Each row of a before or after table is a point. One or more steps were done to the points. Then noise was added and the rows were shuffled. The steps act on columns, c1 being the first. What was done? A step turns or swaps two columns, mirrors them in a line or flattens them onto one, adds a multiple of one to another, or multiplies or shifts one. Angles are multiples of 10 degrees, from the lower column toward the higher: turns from -170 to 170, lines from 10 to 170 but not 90. Use the fewest steps. Two steps may share a column if one is a turn and the other turns, adds or multiplies; they go together, in the order done. Otherwise the lowest column goes first.
In the rows, zero is written as 128.

Before, 14 rows:
[[174  80]
 [142  62]
 [183 147]
 [133 151]
 [148 117]
 [108 120]
 [196 173]
 [194 139]
 [132  77]
 [107 204]
 [162 114]
 [118 148]
 [ 57 172]
 [147 164]]
After, 14 rows:
[[ 92 192]
 [173  63]
 [122  90]
 [ 87 129]
 [210 111]
 [ 87  88]
 [146 143]
 [147 115]
 [ 67 158]
 [ 82  63]
 [ 72  93]
 [107 175]
 [135 102]
 [105 127]]
Steps: turn c1 and c2 by -160 degrees

Before (9 x 3):
[[135 115 172]
 [114  41 118]
 [135  41 144]
 [110 128 200]
 [ 86  89 163]
 [133 114 174]
 [105 133 198]
 [ 97 131  90]
 [131 120 195]]
After, 9 rows:
[[187 120 158]
 [182 129 179]
 [136  90 182]
 [ 78 130 136]
 [171 117 144]
 [177 133 183]
 [171 113 146]
 [144  41 130]
 [113  41 135]]
Steps: turn c1 and c3 by -60 degrees

Before, 10 rows:
[[170 100 100 157]
 [195 112 110  76]
 [108 156 117 156]
 [184 117  70 122]
 [142 189 115 193]
 [218 102 107 105]
 [206  76  91 104]
 [139 170  75 140]
 [117 162  71 183]
 [148 161 113 124]]
After (10 x 4):
[[109 102 220 105]
 [112 114 194  79]
 [100 100 168 155]
 [119 157 109 158]
 [ 70 117 181 123]
 [112 158 151 122]
 [ 93  74 203 101]
 [ 68 163 119 179]
 [114 192 146 192]
 [ 70 167 137 143]]
Steps: swap c1 and c3

Before:
[[ 88 120  77  93 143 145]
 [161 153 168  99 154 104]
 [ 38  63  75  80 146 137]
 [102 184 112 126  67  97]
 [ 82 139  88 195 111 148]
 [ 95 137  79 198 104 137]
 [115 151 168 207 186 110]
 [162  36 112 165 148 142]
 [182 129 156 127 127 189]
 [138 161 100 134 167 165]
 [133  98 128  85 122 146]
 [214  87 116  41 128 132]
 [123 182 143 196 151  73]]
After, 13 rows:
[[159  91 168 133 155 100]
 [ 89 109  75 161 143 147]
 [123 127 141  40 152  72]
 [159 222 114 160 151 141]
 [ 37 148  77 206 145 138]
 [ 83 164  86  66 110 149]
 [216 101 116 219 131 132]
 [115 161 168  52 187 110]
 [136 106 100 104 168 164]
 [104  86 113  95  66  98]
 [182 125 156 129 126 191]
 [136 120 130 179 123 144]
 [ 97 165  77  66 104 140]]
Steps: turn c2 and c4 by -140 degrees

Before, 11 rows:
[[113 183  98 119  92 118 169 110]
 [168 103 102 130 125 117 113 112]
 [177 164 104 138 107 219 134 134]
 [ 81 101 164 122 161 101 113 134]
 [141 103 134 132 163 116 148 132]
 [184  97 153  81 170 105 139   7]
 [118 109  90 125 194 131 152 123]
 [154 130 109 126 187  94 113 123]
 [ 79  94 113 133 144 100 181 130]
 [175 117 108  71 184 109 142 122]
 [ 83 115  96 110 162 130 110 134]]
After:
[[ 82 147  49 137 163 131 100 133]
 [117 145  33 120 190 130 170 125]
 [176  90  67 138 108 218 140 136]
 [154 128  79 130 189  97 103 122]
 [113  86  55 162  93 117 195 112]
 [ 79 153  92 108 145 101 214 130]
 [170 147  59 114 124 117 104 113]
 [ 80 153 219 123 161 104 105 134]
 [178 165  79 172 186 110 152 119]
 [184 178 191 151 169 105 146   7]
 [141 144 145 115 169 114 161 132]]
Steps: turn c2 and c4 by 150 degrees; multiply c3 by 2.5; multiply c7 by 1.6

Before (11 x 11):
[[112 217 133 114 134 113  57 111 168 146 134]
 [160 190 168 109  96 155 101 172 198 142 152]
 [134 160 218 141 101 110 139 132 170  97  81]
 [100 159 109 122 132 149  55 164 183 162  72]
 [150 187 193  76 145 123  86 159 118 144 105]
 [112 131 157 134 152 101  82 166 177 136 160]
 [145 163  96 118 155 115 107 126 166 202 116]
 [ 50  77 126 133  83 191 133  84 119 115 177]
 [ 18  96 150  96  66 131 203 142 156  69 153]
 [ 79  95  78 137  42  96  94 114  61 137 120]
 [ 36 135  81 192  69 133 114 127  16 170 137]]
After, 11 rows:
[[155  63 140 139  96 156 155 168  57 141 150]
 [149 102 186 178 100 110 118 160 102  96  81]
 [139 219 129 129  83 193 123 143 171 116 176]
 [140 140 148 143 152 100 174 154  72 134 159]
 [205  82 123 125 133 113 199 172 124 145 134]
 [175 233 124 126  65 130  52 145 103  70 153]
 [160  73 141 139 145 122 169 104 105 140 104]
 [144  92 106 106 152 113 151 163 112 201 116]
 [135 189 103 107  42  96 161  76 174 135 120]
 [192 193 133 132  72 131 143  29 183 169 137]
 [172 131 115 117 133 150 203 157  70 161  73]]
Steps: turn c1 and c2 by -130 degrees; flatten c3 and c4 onto the line at 40 degrees; multiply c7 by -1; turn c8 and c9 by -120 degrees

Before:
[[114 127 117 133 131 103 152 172  81 140 134 116]
 [109 130 122 144 130 116 157 119  84 155 121 131]
 [113 131 132 151 112 143 101 136 141 129 155 125]
 [131 124 140 172 125 123 148 137 120 162 111 133]
 [123 130 152 114   7 114 162 125 140 163  99 115]
 [117  82 147 123 138 134 152 132 142 160 117 121]
 [115 136 131 129 135 159 121 159 114 145 115 134]
 [103 136 149 146 117 120 164 136 140 147 142 135]
 [104 134 165 158 132 130 122 135 118 153  93 109]
 [116 142 139 128 133 128  80 147 135 158 103 139]]
After, 10 rows:
[[135 135 119 146 130 114 164 135 140 147 142 103]
 [116 127  87 134 151 119 153 173  81 140 133 113]
 [134 125 110 172 130 123 148 137 120 163 111 131]
 [115 130 122 113  80  17 162 126 140 163  98 123]
 [139 143 109 129 130 131  80 147 134 158 103 116]
 [109 134 136 158 128 132 121 135 118 154  93 104]
 [125 132 101 149 105 123 102 137 140 129 153 113]
 [134 137 101 129 106 149 122 158 115 146 114 115]
 [121  83 118 123 129 140 151 132 142 161 117 117]
 [130 131  92 142 140 124 158 119  85 156 120 110]]
Steps: swap c1 and c12; shift c3 by -30; turn c5 and c6 by 60 degrees

Before, 10 rows:
[[190  87  92 175  85 106  72 157 114  92 157 137 104 127]
 [153 153  83 219 144  96 135  92 114 105 138 105 165 167]
 [136 103 133 103 184 191 104 176  86  80 199 169  73 134]
 [189  96 164 182 147 146 100 157 106  79 130 127 126 150]
 [ 79 164 168  85 193 127 161 111 184 128 152 159 190 107]
 [186 122 104 149 136 112  98 233 114  81 149 110  94  86]
 [200 104 216  93 199 202 184  92 150 155 181 100 103  82]
 [124 141 157 142 188 146  62 126 106  92 178 144  96 108]
 [131 135 113 194 119  40 115 144 106 151 142  95 182 174]
 [138 109 123 210 135 109 122 102 163 111 173  46 172 177]]
After:
[[ 89 106 130 104 183 191 108 178  90 102 202 167  71  87]
 [116  99 163 187 146 143  98 159 104  50 128 129 128  95]
 [128  86  94 169  84 101  71 161 108  58 155 141 102  95]
 [ 93 141 155 143 190 150  61 123 105 114 178 143  95  71]
 [188 103 217  87 202 202 182  94 148  74 182 100 100 107]
 [116 124 106 148 137 117  97 235 114  51 147 108  90  43]
 [106 165 172  87 188 130 158 112 184 167 154 159 189 111]
 [119 151  82 220 144  94 133  94 115  94 140 103 170 142]
 [147 136 112 193 117  46 115 142 106 138 143  95 188 196]
 [116 108 122 209 132 111 119 100 164 115 171  47 174 160]]
Steps: add 1 times c10 to c14; turn c1 and c10 by -60 degrees

Before (8 x 18):
[[106  64  98 157 108  71 157  99 118 139 108 109 143 182 168 126 198  68]
 [111 119 129  45  92 139 131 119 128 148 209 139 155 162 134 117  59  80]
 [ 98 119 166  85 129 118 109 133 190 162   7 137 101 135  93  93  89  94]
 [ 99 159 128 174  75  83  59  84 173 192 191  88  92  74 105  73 181 126]
 [160 115  89 148 167  63 117 146 166 161 114  88 152 147 110 138 136 115]
 [166  91 128 134  22 148  43 151 165 121  78 164 132 181 122  67  70 125]
 [116  88 159 138 129  82  92 162 134 103 149 125 129 130 140 133  78 131]
 [ 76 140 111 118  97  95 130 129 145 137 180 137 108 136  61  70 164 120]]
After (8 x 18):
[[ 94  64  98 134 107  71 157 101 126 159 110 109 172 183 164 129 197  66]
 [ 42 144 110 112  97  99 130 133  99 124 177 136 140 137 161  68 166 185]
 [102 117 131  72  93 140 133 118 116  67 211 138 185 164 169 115  58 100]
 [190  91 130 132  23 148  44 153  91 128  77 165 164 177 119  67  70 132]
 [108  89 159 157 131  81  94 162 127 125 150 126 159 130 122 135  77 120]
 [174 116  88 111 171  62 114 144  84 164 117  89 180 152 132 137 135 138]
 [ 82 115 164  77 127 120 109 131  56 109   6 142 132 137 153  94  90 139]
 [ 80 160 129  96  76  85  60  85  77 199 192  88 119  73 126  75 181 143]]
Steps: multiply c1 by 1.6; turn c4 and c10 by 60 degrees; turn c15 and c18 by -60 degrees; turn c9 and c15 by -160 degrees; shift c13 by 30

Before, 13 rows:
[[ 85  85 132 132 164 124 159  85  96  63  63  77 163  99  99 149 159 182
   86  89]
 [174 180 175 186 104 126 130  64 147 134 163  95 188  82 109 144 135 133
   99 114]
 [119 168 175 157 118  31 154 138  43 100  88  82 163 112  74  89 101  90
  195 143]
 [145 169 166 187  85  41 121  93 106 187 176  76 119  66 121  86 118 109
   89 180]
 [180 121  86 176 122  98  76  61  85 123 183 143 154 117 102  82 115 126
  105  95]
 [109  76 159 162  42 145  77 117 133 124 158 191 116  56 131  78  64 113
  187 158]
 [127 106 156 122 105 129  69 174 131 133  72 185 194 104 146  96 185 114
  124 135]
 [121 134 137  75  87 100 127 171 100 182 156 140 145 122 168 102 166 136
  150 135]
 [111 175 169 172 131 119 129 134 129  82 131 174 162  74 109  54 147 101
  187 130]
 [198 182 155 121 140  55 176  75 134 143 116 141 123  67 127 108 164 178
  202  86]
 [ 98  72 132 152 149 126  93  67  43  72 105  95 130  27  78 127 167  83
  108 113]
 [194  65 160 120  78 140 108 112  69 168 113  81  69  39  76  52 115 165
  143 137]
 [145 172  61  83 116  68 179 170  53 175 139 195  82  95 160 152 178 126
  112 135]]
After (13 x 20):
[[100  71 132 151 148 122  94  68  23  73 104  95 130  25  77 126 167 175
  108 110]
 [147 170  60  83 115 187 179 170  33 174 139 193  80  94 162 153 177 141
  111 133]
 [109  76 161 162  41 106  77 120 113 122 156 191 117  57 131  76  63 139
  186 158]
 [197 179 154 120 139 211 177  73 117 146 114 142 124  64 128 107 164  90
  202  86]
 [112 175 169 171 129 131 127 136 107  81 132 176 160  72 107  51 145 158
  187 130]
 [ 83  85 131 131 163 141 159  83  77  63  62  77 160 102  99 149 158  74
   89  88]
 [126 107 156 124 105 125  67 172 110 132  73 184 193 103 148  95 183 141
  124 136]
 [120 132 138  76  87 157 128 172  78 184 154 140 145 122 166 101 167 127
  150 136]
 [120 168 175 156 119 217 152 137  26  97  89  81 160 111  72  89  99 181
  195 143]
 [143 168 164 183  85 210 121  91  84 188 175  76 119  66 121  84 120 162
   91 179]
 [175 179 176 187 103 132 130  63 129 135 164  95 188  81 112 143 134 125
   99 114]
 [196  65 160 121  80 122 106 113  47 168 115  80  70  39  77  54 115  91
  142 136]
 [181 122  87 175 121 157  77  62  67 123 183 142 155 117 103  84 114 136
  104  96]]
Steps: turn c6 and c18 by -170 degrees; shift c9 by -20

Before (10 x 24):
[[188 155 104  67 177 189 125  91 127 108 121  58  82 144 118  69 184 181
  147 136  75 142 166 209]
 [165 122  93 168 186 172  96  73 147 169  84 110  87 124 217  83 175  98
  138  58  62 141  69 114]
 [118 183 153  59 130 111 105 151  80 140 166 134 105  98 159  74 136 159
  110 139 167  68 121 109]
 [ 89 181 135  64 207 168 193 171 128 160 169 110 168  95 184 157 195 191
  113 154 140 106 141 107]
 [ 97 103 152 159 159  95 166 115  88 101 106  68 164 137 207 105 100 175
   95 175  74 146 153 138]
 [ 97 168 165 106 180 201 205 165 159 167  83 160 174 100  94 174 120 163
   33 140  86  87 166 113]
 [116 166  60 128 208 102 124 107 100 104  76  74 148 164 118 173 128  97
   66 135 189 155  97 117]
 [ 72  81 114  80 113 143 190 125 116 164 167  99 181 177 159  94  90 144
   40 187 140 170 100 150]
 [143 166 115 146 171  90 171 153 111 152  64  47  96  94 164 101 159 114
   52 113  86  74 126  97]
 [ 71  56 120  97  96  95  97  73  69 143 177  93 103 155 160  70 122 125
  130  99 140 157 113 146]]
After:
[[177 156 105  67 179 190 129  87 128 108  77 141  85 129 110 109 181 178
  147 113 191 148  57 203]
 [ 66  52 128 101  92  93  94 153  70 141 107  93 100  88 159  59 122 124
  130 118 142 159 114 143]
 [159 187 153  59 127 111 104 164  73 139 102 106 107 150 151  68 137 156
  107 154 101  66 133 113]
 [100 165 162 102 184 202 199 144 154 159 145 195 176 154  99 193 116 159
   32 145 127  89 119 115]
 [ 54  82 111  81 119 144 188 133 114 167 120  85 185 155 162  77  91 150
   38  55 145 174 131 150]
 [ 93 165  59 127 207  97 124 114 103 101 145  43 149 121 121 197 131 101
   62  90 123 150 108 113]
 [104 179 133  65 206 168 198 160 129 162 178 114 162 164 185 109 197 191
  115 141 116 105 106 111]
 [ 72 100 154 159 162  94 174 122  83  99 101 137 165 166 206 135 100 174
   96  92 187 146  64 137]
 [147 128  93 169 189 172  92  91 144 171  63 133  90  60 215 144 174  89
  135 163 209 142 162 114]
 [180 161 116 147 168  90 169 149 109 153  74 109  88 130 170 165 166 113
   53 167 200  74  83  96]]
Steps: add -1 times c13 to c8; turn c1 and c8 by -50 degrees; turn c11 and c16 by -60 degrees; turn c12 and c23 by 140 degrees; turn c12 and c21 by 140 degrees; turn c14 and c20 by -120 degrees

Before (11 x 32):
[[155  98 155 138 146 155 146 108 136 136 121 109 134 110 116 105 132  77
  106 146 117 145 145 128  88 107 157 123 143 119  86 118]
 [158 101 163 127 126 131 140 125 141 124 125 136 118 117 140 121 148 138
  146 141  84 157 155 130 144  91 152 120 116 136 124 125]
 [150  98 161 138 203 156 138 147 143 122 172 109 186 223 111 125  71 111
   60 147 104 104  85 121 135 107 115 111 140 137  87 161]
 [117 114 136  91 122 110 130 113 138 189 144 111 120 107 103 130  75 143
  143 134 100 100 143  96 134 116 149  92 142 134 127 134]
 [100 149 125  84 128 114 116 147 154 123 121 112 126 119 133 147 132 129
  100 103 125 106 153 133 139  86 153 119 118 129 120 143]
 [ 84 249 142 124 210 112 135 105 149 146 131 128 164 108 127 147 141 141
   81 141 106 116 153 111  63  91 150 101 141 130 122 144]
 [149 127 157 136 129 129 123 110 148 156 150 116 116 127 127 117 139 134
  147 142  99  98 102 124 144 126 154 117 128 126 133 143]
 [124 122 149 136 125 133 121 118 142 140 143 156 117 162 125  77 119 118
  121 132 118 136  88 137 131 128 161  55 132 139 121 157]
 [142 100 150 131 134 126 133 132 161 127 160 181 137 119  77 140 100 144
  137 112 115 141 155 130 142 125  96 111 122 139 121 157]
 [ 71 118 140 139 123 108 140 128 146 151 116 110 128 147 136 128 139 118
  148  64 121 103 152 115 135 105 152 116 115 139 119 139]
 [114 150 124  78 131 120 145 116 176 135 122 109 117 123  92 150 140 152
  104 147 120 137 139 133 141 127  62 123 140 139  86 148]]
After, 11 rows:
[[144  98 149 131 135 126 132 133 132 126 159 180 137 119 171 139 100 144
  135 113 115 101 135 130 142 102  95 112 121 122 122 156]
 [150 126 158 135 128 127 125 110 134 158 148 116 115 127 139 119 139 135
  147 143  98 156 117 123 145 152 155 117 128 117 131 143]
 [151  97 159 140 203 154 137 147 128 122 172 109 185 222 152 123  70 111
   59 147 105 145  94 121 134 160 115 111 141 127  87 161]
 [ 70 119 140 140 122 110 141 127 127 152 116 107 128 146 131 129 141 119
  147  62 121 154 114 115 135  97 152 116 114 128 119 138]
 [116 116 137  90 122 109 130 112 129 191 143 111 120 107 160 130  75 143
  143 133 101 146 121  97 134 109 150  92 142 128 128 134]
 [125 120 149 137 126 133 123 118 127 140 143 157 117 163 129  77 118 119
  122 133 117 120 113 136 131 166 160  55 131 131 121 157]
 [100 149 123  86 128 114 117 146 135 125 120 113 126 121 132 147 132 128
   99 101 126 151  99 134 139  89 153 119 118 116 121 142]
 [155  97 155 139 146 156 147 108 135 138 120 109 135 108 135 105 132  78
  107 147 116 109 115 128  88 105 157 123 142 118  85 117]
 [ 85 250 142 124 211 111 134 105 133 146 129 128 165 107 133 147 140 141
   80 142 105 139 101 112  64  92 150 101 140 121 122 144]
 [160 101 165 126 126 130 141 125 128 123 124 136 118 116 107 120 148 138
  146 141  82 106 102 132 143  90 151 121 116 128 125 125]
 [113 149 124  78 131 121 145 118 134 134 122 108 117 124 157 150 141 151
  105 147 122 109 132 131 140 116  59 123 140 116  86 149]]
Steps: flatten c9 and c30 onto the line at 120 degrees; turn c15 and c22 by 160 degrees; turn c23 and c26 by -70 degrees

Before (10 x 48):
[[101 153 140  94 114 138 124 150 104 134  96 131 161 117  96 123 125 174
  123 145 177 143 130 148 175  92 146 164 115 108 121 110 101 132 171  79
  139 146  92 129 121 136  89 132  98 159  91 153]
 [142 140 151  84 110  86 118 138 118 140 104  96 157 125 114 123 145 144
  143 123 182 156 123 138 153 113 126 159 144 111 177 109  80 132 100 104
  154 151 111 147 105 146 136 135 117 157 130 144]
 [157  98 148  69 134  96 152 116 164 137 137 126 103 105 162 134  99 148
  107 105 124 136 103 151 142 125 114  75 138 111 118 130 149 133 150  91
  108 115 150 147 118 128 150 176 124 153 145 196]
 [ 93 142 105 116  75 136 141 124  94 137 143 155 125  92 132 129  96 101
  145 130 180 120 179 140 144 127 102  95 113 147 118  97 170 156 120 102
  107  91 149 158 120 143 165 142  99 163 102 152]
 [129 106 154  80 106 132 118 125 145 126 133 104 149 123 116 129 142 156
  110 143  99 191  87 103 121 125 174 157  90 104 149 118 135 153 143 152
  128 123  88 129 118 109 118 103 124  80 123 169]
 [120 179 136 177  75 175 147 136 115 121 152  95 149 130 136 129 137 137
  103 159 192 181 123 114 177 147 103 118 135 129 137  76  94 127  78  95
  107 139 134 151 128 147 145  96 101 119 144 133]
 [122 160 173 133 151 115 123  73  69 150 144 123  84 123 104 150 141 173
  192 145 166 154  84 132 143 138 115 132 147  95  88  75  95  98 116 100
  123 133 151 135 126 118 174 129 117  97 129 134]
 [102 106 102 127  67 160 167 131 127 110 125 130 119 140 133 149 108 149
   95 127  92 168  84 127 133 125 145 103 102 120  98 114 120 149 119 107
  116 179 158 153 127 122 140  90 119 125  58 165]
 [176 145 133 153 118 119 161 169 109 139 122 158 115 133 163 122 146 186
  109 149 143 147 136 115 142 140 125 166 109 148 129  62 115 145 146 114
  183 104 122 100 160 115 151 108 108  93 154 100]
 [133 129 134  68 125 164 139  93 109 137 122 170 135  86 139 152 127 139
  162 144 171 148 142 131 114 110 114 130 152 122  89 109 107 113  60 140
   98 102 141  89 150 157 102 118 136 105  85 110]]
After (10 x 48):
[[158  99 147  10 138 100 152 113 163 136 137 128  99 106  66 139  93 117
  105 139 122 139  94 150 100 144 112 119 138 115 119 131 152 136 148 148
  106  92 145 147 121 132 155 176 124 149 148 197]
 [118 154 176 133 146 115 124  71  71 149 148 122  85 127 149 149 142 121
  197 179 165 156  60 127 102 132 115 115 147  89  88  74  93  99 117 145
  124 111 149 134 125 114 126 126 116  94 126 137]
 [100 151 141  61 113 141 123 151 101 135  97 132 159 118 176 128 123 161
  120  97 181 143  95 149  71 137 145 168 112 110 124 111 102 126 171 146
  140 127  94 128 120 132 101 130  97 156  92 152]
 [103 106 104 128  65 161 164 134 127 112 126 134 115 141 109 147 106 100
   93 137  94 166  84 128 109 138 142 117 101 121 101 114 118 148 121 142
  119 158 156 149 131 120 137  92 113 126  63 164]
 [ 95 143 103 105  75 134 145 129  96 136 148 153 130  96 107 132  95 152
  144 165 180 120 179 140 101 147 103 117 112 148 117  93 166 158 119 138
  110  73 146 158 118 143 143 140  98 162 104 150]
 [135 133 138   3 128 164 136  93 107 136 123 170 128  85 122 152 126 146
  167 112 174 147 128 133 140 130 116 153 152 118  94 108 108 112  61 125
   95  84 141  90 147 156 107 120 139 105  84 104]
 [130 104 155  30 107 127 115 123 148 128 135 101 149 126 157 127 140 117
  112 122  98 190  81 101 150 115 172 140  87 103 150 117 141 152 146 107
  132 103  89 128 116 108 111 104 127  80 125 170]
 [141 142 151  42 110  86 120 135 123 141 104  99 158 126 160 126 145 130
  139 131 185 153 109 134 100 121 129 147 140 111 176 110  85 133 100 131
  151 126 111 146 106 150 132 134 115 156 126 143]
 [179 144 135 178 120 115 165 166 112 140 122 161 114 136 124 125 147 170
  107 152 141 147  88 120 114  76 129 146 110 146 130  64 114 143 146 129
  181  81 122  92 158 117 122 115 108  92 156 106]
 [127 181 136 228  77 175 143 133 115 117 153  90 144 129 117 128 137 132
  104 153 191 184 114 114  83 120 104 112 138 130 137  74  92 121  76 125
  109 114 140 151 132 150 108  97 102 121 142 133]]
Steps: multiply c4 by 2; turn c15 and c28 by -140 degrees; turn c26 and c28 by -120 degrees; turn c18 and c23 by -50 degrees; turn c20 and c43 by -70 degrees; multiply c25 by 0.7; turn c25 and c36 by -140 degrees; shift c38 by -20
